Each row is a point. Two turns around zero, p and q, are shown by what they do to some points. Where does a point land after both, in the order given? Backwards means that the second turn is done in reverse. Each puzzle has new turns, and all numbers are rounded.

Turn p:
[ 13 -20 -22] -> [ 10 -21 -23]
[-21 -10  31] -> [-17  -9  34]
[ 14 -11  -4] -> [ 13 -11  -5]
[ -7  -2 -18] -> [ -9  -3 -17]
[ 1 43 13] -> [ 3 43 11]
Turn q:
[12 -6 17] -> [11  5 18]
[  0  17 -48] -> [  1  -4 -51]
[ 6 -6 15] -> [ 6  2 16]
[-19 -28  14] -> [-13 -24  24]
[ 2 23  2] -> [-4 22 -8]
Where do these land?
p, then q: [-4 18 19] -> [-8 24  9]
p, then q: [-29 -22 -14] -> [-24 -31   1]
q, then p: [32  8 18] -> [29 23  8]
p, then q: [  1  -4 -23] -> [  1 -14 -19]

Turn p:
[ -8   7 -17   9] -> [ -7  12 -13  11]
[13  3 48 11] -> [  4 -15  49   2]
[-15  11  -7  -9] -> [-12  14  -6  -9]
[ 6 11 -9 -6] -> [ 8 13 -4 -3]
[  5 -32 -15  -5] -> [  7 -25 -25  -1]
Turn q:
[ 10 -22 -20  10] -> [  6 -24 -18  12]
[  3 -14   1 -30] -> [ 15  -7  -6 -28]
[-32  19   9   2] -> [-32  18  10  -8]
[26 -1 14 18] -> [19 -5 18 22]
[-7 17 -4  0] -> [-9 16 -3  2]
Where do these land?
p, then q: [ 38  17  28 -10] -> [38  7 33 -3]
q, then p: [-10  18 -11   7] -> [-14  18  -3   8]
q, then p: [-24 -24 -15 -17] -> [ -8  -9 -32 -23]
p, then q: [-2 15 15  7] -> [-5  8 20 -1]
q, then p: [ -4  -6 -18   9] -> [ -7  -2 -17  11]
q, then p backwards: [  2 -19   1   5] -> [  4 -18   7   2]

Turn p:
[-29 -19  -3  -1 -45 -28] -> [-15 -16 -23   3 -37 -40]
[ 28  -7   9 -21  30  33] -> [ 16  -8  29 -21  14  39]
[ 41  -5 -33   1 -17  -6] -> [ 51  -3 -18  10 -11   5]
[-28  -3  17  -3  41 -23] -> [-29  -6   5 -18  41 -19]
[ 10 -30  16  12   8   8] -> [  3 -28  25  10   4   1]
[-18  41 -19   5  15  19] -> [-19  34 -21   5  15  28]
[ -5  24  14   7 -32  -2] -> [ -8  28   4  11 -27 -13]
Turn q:
[ 15  10  -6   9 -13  16] -> [13 15 -7 14 -7 13]
[ 28  -6  -7 -29  -8   1] -> [ 25   6 -17 -27 -11   2]
[-11 -22  11   7  -4  27] -> [  3 -28   5  14 -11  20]
[ 19  -7  18  -7 -31  -4] -> [ 23   6  12  -6 -31  -6]
[-42  30 -12  -3  27 -21] -> [-54  12   2  -8  28  -7]
[ 12  41  11 -18  45 -33] -> [ -7  33  19 -37  49 -12]
[-20 -46 -15  41 -16  14] -> [ -2 -43 -15  49 -17  -9]
Where do these land?
p, then q: [  1   0  31 -18   7  -5] -> [ -5  -2  23 -27  -6   0]
p, then q backwards: [ 24   5 -11 -32 -13  25] -> [ 21   2  13 -30 -18  26]
p, then q: [-20 -10  -9  34 -35  27] -> [-11  -8  -3  53 -26  -4]
q, then p: [ 30  -7 -20 -20  12 -48] -> [ 32  11 -25 -37  21 -25]
q, then p backwards: [-15 -24  25  -7   9 -27] -> [ -5 -31  30 -11   4 -16]
p, then q: [ 33 -37 -15  16 -10   2] -> [ 46 -17  -4  19  -5 -14]
q, then p backwards: [-32  28 -17   6  22  -2] -> [-37  18   5  14  25   6]
q, then p: [  7  23  36  24 -25  13] -> [ -7  28  39  25 -16  -2]
q, then p backwards: [-26  23 -20  -4  32  15] -> [-32  13 -10   5  36  16]

Turn p:
[ 6 17  9  1 -2 18] -> [ 8 13  7 11  3 18]
[-22   2   1  -2  16 -27] -> [-27  -1   8  -5  11 -23]
[ 28 -21   6   8   0  -3] -> [ 26 -24  -4   4   3  -5]
[ 26   3 -14  19  -5   8] -> [ 22   1 -22  19   0   1]
[-10   7  -8 -29  -2 -24] -> [ -7  17   8 -27  -1 -22]
[-17  -3  -2 -12  13 -16] -> [-19  -1   5 -15   9 -13]
[-16  -9  11  13 -20  19] -> [-10 -11   4  10 -25  21]
[ -9 -10  -8   1  14   6] -> [-12  -8 -10  -6   9   6]
[ 14  15   5   1 -15  19] -> [19 14  3 10 -9 17]
Turn q:
[ 1 12 17 15  5 -6] -> [ 4  8 15 18  5  8]
[ 10   3   1   6   6 -12] -> [13  0  5  8  6 -6]
[ 12  11  17 -48   5  -3] -> [ 17  20  19 -43   0   1]
[  7   4 -36   5  -7   3] -> [  4   1 -35   4   4 -13]
[-1  9 -1 14 -1  7] -> [-3  5 -6 13  2  9]
[ -4   9 -28 -10   6   9] -> [ -5   7 -25 -12  15  -6]
[-15 -32  11   7   3   4] -> [-18 -30  12   1  -8   4]
[13  9 20  3 -2  5] -> [13  8 11  4 -6 17]
[-23 -24   0   7 -14  -7] -> [-24 -17   4   6 -17 -13]
Where do these land?
p, then q backwards: [ -7   0  -1  -3 -23 -28] -> [ -7  -8   0 -11 -24 -23]
p, then q: [  3 -10 -19 -23  -7  21] -> [  5   9 -22 -29  -4   4]
q, then p backwards: [ 9  0 18  4 37 -1] -> [14  0 28 -8 25 11]
p, then q: [ 13 -11 -11  -7  13  -6] -> [ 11  -9  -2 -13  13 -12]
p, then q: [ 4  5 16  5 -4  4] -> [ 4 -3  6  9 -5 13]
q, then p: [-23   5   7   8  13  32] -> [-27   2  -6  -4   5  32]
p, then q: [ -6  -8  -5  18 -17  -7] -> [ -6  -4  -8  14 -17 -14]
p, then q: [  8  18  -6  -1 -12 -15] -> [ 13  19   4  13  -1 -10]

Turn p:
[ 24  19  17  -8 -20  22  15  24] -> [ 32  23   3   0 -13  10   5  34]
[-24  -1 -12   0  14  -8 -23  -1] -> [-29  -7  -4 -13  17  -7  -7  -5]
[10  2  4 25  3 10  9  7] -> [ 4  1  5 27  3  9 -2 12]
[ -4   3 -26  -6   6 -23  -9 -15] -> [-12 -14 -19  -5   2 -25   1 -15]
[  6 -23 -17 -35 -24  15  11  22] -> [ 21 -20 -13 -33 -26  20  -5  16]
[ -4  14  14   6   1  17  22 -10] -> [ 7 18  0 14  2 17 22 -2]
[ -1  -7   2  -2  27 -12 -10 -14] -> [ -3 -10   8  -1  23 -12   0 -20]
[ 12   1  15  10 -18  12  -5  -7] -> [ 10  21   3  11  -9   8 -15  -2]
[-20  -7   3   9  11 -34  -9  -6] -> [-28 -10  17   0   1 -20   2 -18]
Turn q:
[-20   2  20 -15 -30   5 -12  16] -> [-13   9  21 -15 -24 -21 -17  12]
[11  3 -5 20  7  1 13  5] -> [17  1 -1 18  7  2 11  1]
[  0 -15  12 -10 -31   4 -42   0] -> [-12 -27  23 -17 -21  -6 -32  -1]
[  3   5  12 -22   6  -9   6  -3] -> [ -7  10  -1 -20  15  -7   1  -5]
[ 11 -17   4  -2   5 -12   6  -5] -> [  2 -15  -8  -5  16  -8   4   2]
[  7 -10  -4   1  -3  19   7 -10] -> [  2 -12   7  -4  -4  12  17   6]
[  2  -3 -28  15  -9  -6  21   5] -> [ 25  -2 -22  10 -13  -1  13   7]
[-14 -21  -8   8  48   1   5 -14] -> [-26  -7 -25  20  28  23  13  10]
[ -6   2   4 -16  18 -11   7 -30] -> [-23   1 -16 -12  15   2  15 -18]
[  1  10 -21   4   8  16  -7  21] -> [ 15  13   0   9  -6  24 -12  11]
[  4  45  13  17 -20  -8  -4  14] -> [ 19  28  21  14 -14 -19 -12 -26]
Where do these land?
q, then p backwards: [ -4  10   7 -30   5  -8  31   7] -> [ -8  35   7 -26   1   4 -12   0]
p, then q: [ 15 -32  12  23 -11  13  -8  18] -> [ -6 -19  39  11  -4   4 -23   5]
q, then p backwards: [ -2 -18  -1   3 -14 -20  -8   0] -> [ 10  -7 -23  -1  -2 -16  -8   4]
p, then q: [  0   5 -15 -23 -12  -5   0  -3] -> [ 10  -1 -17 -22  -8   1  -2   0]
p, then q: [ -7  -1  -5  -3   5   5  -7 -22] -> [ -9  -2 -11   0  -2  15   9 -12]
p, then q: [-12   8  24  11   3  27  -5   5] -> [-5 27 23 12  4 15  2 -2]
p, then q: [  2  22  -4 -11 -10 -20  -9   1] -> [  7  12 -20  -9  -3 -17 -10 -10]
q, then p: [  9  22  20  -7   5  22 -10  14] -> [ 8 33 17 -3 17  0  5  1]
p, then q backwards: [ -4 -24  18  -3  30  -9  -6 -19] -> [ 30  11  23   4   7  -1 -15 -20]
q, then p backwards: [  8  13 -14  29   3  12  37  -4] -> [ 15  21  10   2   5   7  42 -13]
q, then p: [ -5  -5 -41  11  -4 -17 -15   2] -> [ -2 -11 -30   7 -10   3 -34   4]

Turn p:
[  4  -7   7  11   0  -3  -1 -11 -10] -> [ 10  -6   8   4   0  -8  -2 -10 -10]
[ 8 -1 -4 -6 -2 10 -6  5  0] -> [  0  -5 -10  -5   1  11  -4   1  -2]
[ 4  5  0 -6 -2  5 14 -5 48] -> [ 8  0 -9  8  3 12 14  3 45]
[  3   2   6  -5   2 -13 -11   4  -6] -> [  4   8   5 -11   4  -5 -10   4  -4]
[ -6   2 -35   3   1 -16  -1  -2  -9] -> [-18  13 -21   1  -2 -24  -2  -9  -5]
[  5   2  -5  -5 -12   1  -5   1 -13] -> [  0   5  -7  -8  -9   4  -3  -5 -12]
[ 7  6  7  5 -1 -2  9  7  4] -> [10  3  0  3  0  2  9 10  1]
[-32   3   3  -5  -4  -6   0   5  -1] -> [-22   8  18   0 -14  -5  -2   6   6]
[ 4  7  9  3  7 11 -7 -3 -7] -> [  3  -1   6   6   9  12  -6  -1 -10]
[ 5 -5  6 -9  8  4 14 -4  2] -> [ 1 -8  4 -6 10  4 15 -3  4]
[ -1 -14   4  15   4   9  -6   4  -8] -> [  2 -19   3   8  -2  -4  -8   4 -11]
Turn q:
[  1 -15  19 -26   6 -11   5  -5   6] -> [ 16  -7  21 -26   5  -5   3  -2   5]
[ -1   4 -12   6 -14  -8 -11  -1   3] -> [ -9  -1 -11   1 -11  -5 -13  -8  -1]
[ -2  -1 -11  11 -16  18  -9   9  -7] -> [-12  -5 -12  10  -8  16 -10   8 -11]
[  3   3   4   9 -11   3   8  -4   2] -> [ -1   2   6   9 -14   0   1   2  -1]
[-14  -4  -7  11  -7  -2   6  -2   2] -> [-15  -8  -2   4  -9   1   8  -5   2]
[  9 -15   9 -14  16 -12   8 -12  -8] -> [ 24  -4  10 -11  10  -3  13 -13  -1]
[ 12  11 -11  -2   5  10   5   5  10] -> [ 4 16 -9  3 -1  9 -2  7 13]
[ 6  9 -2 13 -4  2 -4 10 -8] -> [ -1   2 -11  14  -2  -4  -4   9  -7]
[  3 -18  21 -11  27  -7  -5 -15   8] -> [ 17 -10  25  -7  25  -4   2 -12  12]
[-7 15 -6  0 -3  9 -4 -6 -8] -> [-12  14  -2   3   2   5  -1  -2 -11]
[-6 -8 -3 -2  8 -4  2  5 -3] -> [ 0 -8 -5 -5  7  0  8 -1  2]
[-4 17 -1  5 -6  2 -1 15  3] -> [-12   8  -8   4  -4  -7  -4  16   0]
Where do these land?
q, then p backwards: [ 13 -10  -7   2  -2  12  13 -14   8] -> [  2   9  12  -1 -17  12   3 -11  11]
q, then p: [  3  -2 -13   8   5  -3  -3 -17   1] -> [  3   1   0  14   3  -1  -1 -18   4]
p, then q: [  8   5 -10   2  12  10   4   2   0] -> [ -3  -1 -10   7   8   7  12  -3   4]
p, then q: [-11 -11  11 -15  -3  -6  -6   9 -13] -> [  0  -5  11 -21   4  -4  -5   9 -14]
q, then p: [-13   1   0  -8  17  -9  11   1  12] -> [-4  4  7 -4  9 -1 15  4 21]
q, then p backwards: [ -9  10   6 -17  -7  12  -9   9  11] -> [-10   4   5 -17   5  -5 -15  17  -1]
p, then q: [ 12 -15   9  11  -4  13  -6   9  -3] -> [ 15 -18  -8   2  -1  12  -7   2  -7]
p, then q: [-14  14  -9   6  -3  -7   1  12   0] -> [-17   3  -9   3  -7 -13   1   9  -3]
q, then p: [ -6   8   5  10  -2 -12   3  -5   7] -> [  5   9  10   3  -7 -12   0  -1   8]
p, then q: [ 11  15   1  11 -12   7  -6 -16 -16] -> [  6  14  -1  20  -2   6  -4 -10 -20]
q, then p: [  6 -15   7 -11   0 -18  -3  10  -6] -> [  7  -6  -8 -25   7  -8   0  -3   0]

Turn p:
[-28  14  26 -15  18 -10 -23  26  30  23   7] -> [-20   9  14  26  24   8 -26  17   8  32  30]
[ 13  -2   2  -3  22  30 -17 -20  29  -4  25] -> [ -7 -26 -18  12  -5  18  26 -13  11  17  31]
[ 21 -14  -2 -21 -21  -3 -14   9   8  13 -20] -> [ 10  -3   2 -20 -24   9 -31  -4  -1  17   1]
[  1 -23 -26  33   9  10  -5 -20  13 -28   0] -> [ -6   0 -31  23 -21   1  20 -33   3 -19  -8]
[ -3 -18  -5  -2  16  23   9  -8   7  -4 -18] -> [  9 -21  -3  17 -18  -6  -2  -3  16 -14   5]
[ 29   5   9   0 -16  -6  18 -22   3  29  16] -> [  9 -17  -2 -17  -8  10  14  19 -39  14   0]
[-12 -21 -27   2  32 -11 -13  26 -18 -28 -12] -> [ -9   8 -28   8  17  -7 -24 -16  38 -24 -20]
[-12  26  34   5  -9  -4 -26  17 -22  13 -16] -> [ 28  28  32   3  26   1 -10   3   6  23  -1]
[ 16 -22  33  13  -6   2  34  17 -18   4  27] -> [ 25   1 -21 -17  17 -28   4  20 -29 -16  25]
[  5  21  -9  -2  14 -19  33  31 -21 -20 -32] -> [ -2   8   2 -10   6 -44  -9  23  25  -6 -40]
[-22  32  -4  -9 -22 -18  19 -29  -2 -20  13] -> [-34   2  36 -12   7  -9  27  -8 -20  -9 -15]
[-13  -7 -30   2 -19  15 -14   1   6   6   7] -> [-11  16   0  -2 -21  29   1  -5   6 -16   6]
[  5   7  -1  -2 -18  -8  -1 -28 -15  16   2] -> [  8  -7  17 -12   0  19   8  -2 -24   0 -15]
Turn q:
[  4 -10  27 -25 -22  25 -20 -21   2   0   0] -> [-26 -34  16 -26 -10   5   9  -7  -5  19   3]
[ 25 -25  10 -10  10  -6 -19  -2  -5  26  17] -> [-18 -12   0 -16  26 -38   2  -1 -10   0   3]
[  0  -4 -25 -21 -20 -20 -17   1   2  -1   5] -> [-18  11 -22 -10 -18  -9 -12 -19 -15  -5  -2]
[ -5   9   0   7 -11  31  18  17  16 -18  27] -> [ 25  -1 -13 -22 -11  22  18  26   1   1  17]
[-29  -5  -7 -19  -7  19  31  -7 -12   8 -20] -> [ -6  12   9   4 -11  21  39 -19  17   0 -17]
[-23   9  17  26  -9 -37  -3   7 -10  -2  -8] -> [ -1  11   6  46 -19 -11 -11  10  -6  12   8]
[ -7  11  17  14  -9  -6  21 -20  16  16 -20] -> [  8  18  34   7  -3   6   1   2  -1  27 -13]
[ -9   2  -3 -18  17  -8 -26  16  18  34  -6] -> [ -8  -2 -22  -6   3 -31  -9  -1  18  18 -31]
[ -6  30  26  -4  -5 -27  11  17   6 -21  12] -> [-11   9  -3  17 -19  12 -12  46 -11   0  -3]
[  6  17 -29  44  39  10  17 -22 -24   2  -8] -> [ 30  17   5  28  50  24 -10 -19  18  -8  13]
[ 48 -16 -39  20  16  26  -5   3 -26 -11 -14] -> [ 33 -21  -5  -5  39   7  -6 -36 -15 -41   6]
[ -3 -19   6 -15   0  -8  -7  11  16 -33  15] -> [ -9  -7  -3 -17 -27  -8  -9  17   7 -24  14]
Where do these land?
p, then q: [  7 -18 -21 -20  15 -16  -1  -4  12  16  19] -> [  3 -12 -22  -6 -11  -7  15 -26  24  -7  10]
p, then q: [ -2  19 -15   0  19  -8  27  14  -7   0 -33] -> [ 19  -2   8  16 -29 -20 -18   4  -3  -5 -27]
q, then p: [-15 -10  24  -5 -14  10 -13  25   3 -29  32] -> [-19  25 -17 -29  -9   0 -17   7 -10 -26  24]
q, then p: [ -8 -21   0 -16  12 -32 -11  -4   2  36 -19] -> [-15   3  23  30   9  -6 -15  -7 -21  13 -33]
q, then p backwards: [ 25  -9  14 -13 -19  39 -13  13 -15 -12   7] -> [ 23 -10   1 -21   5   7  19 -38  -6   8  25]
p, then q: [  0   9 -18  24  -6 -20  29   1  10  -9 -23] -> [  7   9   5  38 -26   5  -7 -12 -16   0 -16]
q, then p: [ -9 -31 -13  13  41 -25  11 -24  -1   6 -10] -> [-26  -3   3  28  19 -19  19 -18 -11  39  -2]
p, then q backwards: [ 17  20  23  -9 -27  19 -32  -3   1 -39   6] -> [-18 -31 -18  10 -19  25   3 -37  15  27   4]
q, then p: [  4  -7 -16   6  33 -20  -9  -2  21  26   9] -> [-27  -5  -4  12  14   7 -11  -1   8  36 -23]
q, then p: [-20  19  -2  11   6  22  19  -6  16   5 -29] -> [ 23 -12   4   8 -33  -4   8  13  -1  27   9]
p, then q: [-18   5 -30  -2 -11   3   1 -11 -11   6 -12] -> [  9 -21  16   1 -23  21   2   3   3   3  -5]
q, then p: [  8  12  31 -23 -13  10  -7  -9 -18  -8  38] -> [ -7   7   1   1  18   7 -16  22  13 -43  27]
p, then q: [  9  12  28  17 -20  20 -33  18 -26 -16  39] -> [-18  24 -10 -27  48  31  -2  28   1   0 -11]
p, then q: [  1   1  -5  18 -13  -2  32  -9  12  17 -25] -> [ 10 -10   3  29 -18  -3   7  -4 -35  -5  -2]

Turn p:
[ 18   4 -18 -11 -20  20 -16  -5 -18 -14  -8  12] -> [ 21  -2 -16  -6 -16  12 -27 -22 -17   0   4   1]
[-12  20  23   7  10 -13  12   4  -3   7   8   4] -> [-16  18  16  -2  -2  -6  14  22  -8   4  -2   6]
[ -6  16   9 -22 -10  12  19  -4 -16  15  19  -6] -> [-11  18  -7 -22 -16  -7  13   0 -10  13  20 -16]
[-14 -21   1  12  23  13   2 -13  -5  -4  17   7] -> [-11 -14  -5  -2  23  15  16   3  -8 -10  19  11]
[ -7   7   6 -21 -16 -10  18  15   9  -1 -16  17] -> [ 13   7  -1 -17 -26 -14  13   5   9  -2 -19   8]
[ 15  17   6 -21  -2 -12  -7   0   3  11  22   5] -> [  4  21  -3  -9   3 -30 -12   7  -7   0  11  -6]
[ -9 -24  -8  20 -28  -9 -11  10   0 -19   2  15] -> [ -2 -26  -9  13 -21   6 -16   7  13 -18   3  23]
[  8 -12  -2  -1   6  -2 -21  13 -19  20 -11 -25] -> [-10 -21  -1  -2  12   1 -21   5  -2  19 -12 -27]
[-15  -6  -6  18  14  17 -14  -5  20  -5 -14  -7] -> [ -2  -3   7   5  23  27  -1 -10  20   1  -6  11]
[ -1   2  16   9  15 -13  -1   8   7 -19   0 -21] -> [ -8   5  19  12   8   7   2  14   5 -20  -9 -14]
[-10 -11 -21   4  -2  -5  -9  -8  -5  -1 -14  -6] -> [-11 -15 -10   6   3   5  -6 -18   4   0 -14   4]
[  7   3  12   1  -1   5   9 -20  15  -1  -5   9] -> [ 13   5  19  -1   1  -5  12 -13   0  -1   9  10]
[ 24   5 -19   4  11  -2  18   7  12  12  -1  -3] -> [ 20   7 -11  22  10 -11  13   0   1  14  -5 -11]
Turn q:
[-14  -2  -2  20 -13 -17 -22  15  -9 -16  -6 -22] -> [-19  -1   4  31 -20 -25  -9   5  -6   0  10  -4]
[ -8  23 -15  -7   1  14  10   0 -16   4   7  16] -> [  0  25 -12 -15  -9   9  17  -5  -3 -13  -3   9]
[-16  -4  19  15  -3   9  11  11   8  17   9 -12] -> [-18   0  11  13   2  15  15  10  10  23  -4   2]
[  5 -21  15  18  12 -15  -7  22  -4   3  11   3] -> [ -2  -8  17  16  14 -11   2  19 -15  13   8  18]
[  6  12   1  -1  14  16  13  21  19 -21   1  11] -> [  3  19   9   0  20  11  -5  16  20 -22   6   3]
[ 18 -12  14 -11 -13  -8 -24  25   3  -3  14  -7] -> [ 13  -4  22   0 -10  -8 -15  19  -6  16  27  -2]
[ -9 -14 -19  -6 -11  -9  11 -20  13  20   3  15] -> [  3 -25 -26 -18  -6   3   7  -2  10   7 -11  13]
[  0  -4   4   1  -9 -11  19  -3  -2   5   2  -5] -> [  2 -12   4   0  -1  -6  19  -4   8   4  -3  -2]
[ 18  -7   8  22  -7   9  -6  -4  -7   2  19 -19] -> [ 10  -8   4  26  -3  15   9   3 -16  11  14 -10]
[ 21   2  10  -7  10  -4  13  -1  15  14 -22  16] -> [ 24   0  10 -11  19  -2  -7  -3  14   5 -23   5]
[ 10  14  11 -20   9 -10 -12 -20   8 -16 -11  12] -> [ 10   3   4 -15  13  -7 -25 -29   4  -9   7  -2]
[ -7   7 -20 -21  15  13  14 -14  -1  -8  -3  -7] -> [ -8   8 -19 -21   9   5   5  -4   1 -18  -5 -21]
[-13 -10 -11   3  -1  17   5 -18 -21  -7 -14  11] -> [-12  -7  -6  -6 -10  10   3  -9 -17 -24 -21   2]
[-10  16 -15  -6  -4  -5 -24 -13  -6   7 -10 -13] -> [ -6  12 -21   0 -18 -11 -15 -15  -7   8  -3 -12]
Where do these land?
q, then p backwards: [ 7 20 10  3 -4  5 -4 29  5 -1  2  7] -> [ 3 24 15 11 -6  3 -1  5 22 -3  6  5]
q, then p: [  1  -8  -2   2   8  13   7 -12   1 -26  -1   4] -> [ -1  -3   0  -1   7  23   1  -4  -4 -23   3  -4]
q, then p backwards: [ 16   3   8   3 -22  17  16 -13  18   7   4   3] -> [  0 -13  -2   8  -7  27   7  10  14 -10 -20  -7]
p, then q backwards: [-36   5  11  -5   0  12  13 -16   3   2 -16   0] -> [-24   8  19 -12  -8   9  22  -5 -10  12   7  14]
q, then p: [  8  10 -20   6  -5 -21  10  -7  22   9   4 -11] -> [  9  -2 -14  28  13 -17   6  -7  16   4  -4  -2]
q, then p: [ 19  -4 -10  -4   7   2  -5  13   2  11 -15  -4] -> [ 10   0   4   5   1  -3 -15   8  -3   9 -18 -15]
p, then q: [  8   7  -2  -4 -12  10 -48  27 -11   8  -4  -3] -> [  3  16  -6  -4 -18  -1 -43  16 -19  22   5  -5]
q, then p: [-36 -21 -10  -7  11 -24   6  -1   0  -4   3   9] -> [-18 -13 -22 -16   2 -11  15   4   6 -19 -20  19]
q, then p: [ 13  -6  -5  -5  -7 -36   0   7 -12 -19   2   0] -> [ -6 -10   3  16  -6 -29  -1  12 -10 -25   2  -2]
q, then p: [ 17  18  -1  -6   1   4  16 -14 -11   6  24   9] -> [ 16  14  -8   4   0  -5  19 -13 -19   2  18 -12]
q, then p backwards: [-27  -1   8   0   5  20  16   1  -7   6   7 -13] -> [-29   7   5   6  12   3  13  -1 -11   2  -1 -19]
q, then p: [ 20 -14   6  -3  14 -15 -25 -10   1   2   2  -7] -> [-11 -18  -2   3  20 -11 -18   6 -19   6   4 -10]
p, then q: [-11  -9   7  20   4  13  -3  -4 -11  -2 -11   5] -> [ -8  -4  11  -8  -1  23   1   7 -11  -1 -11   8]
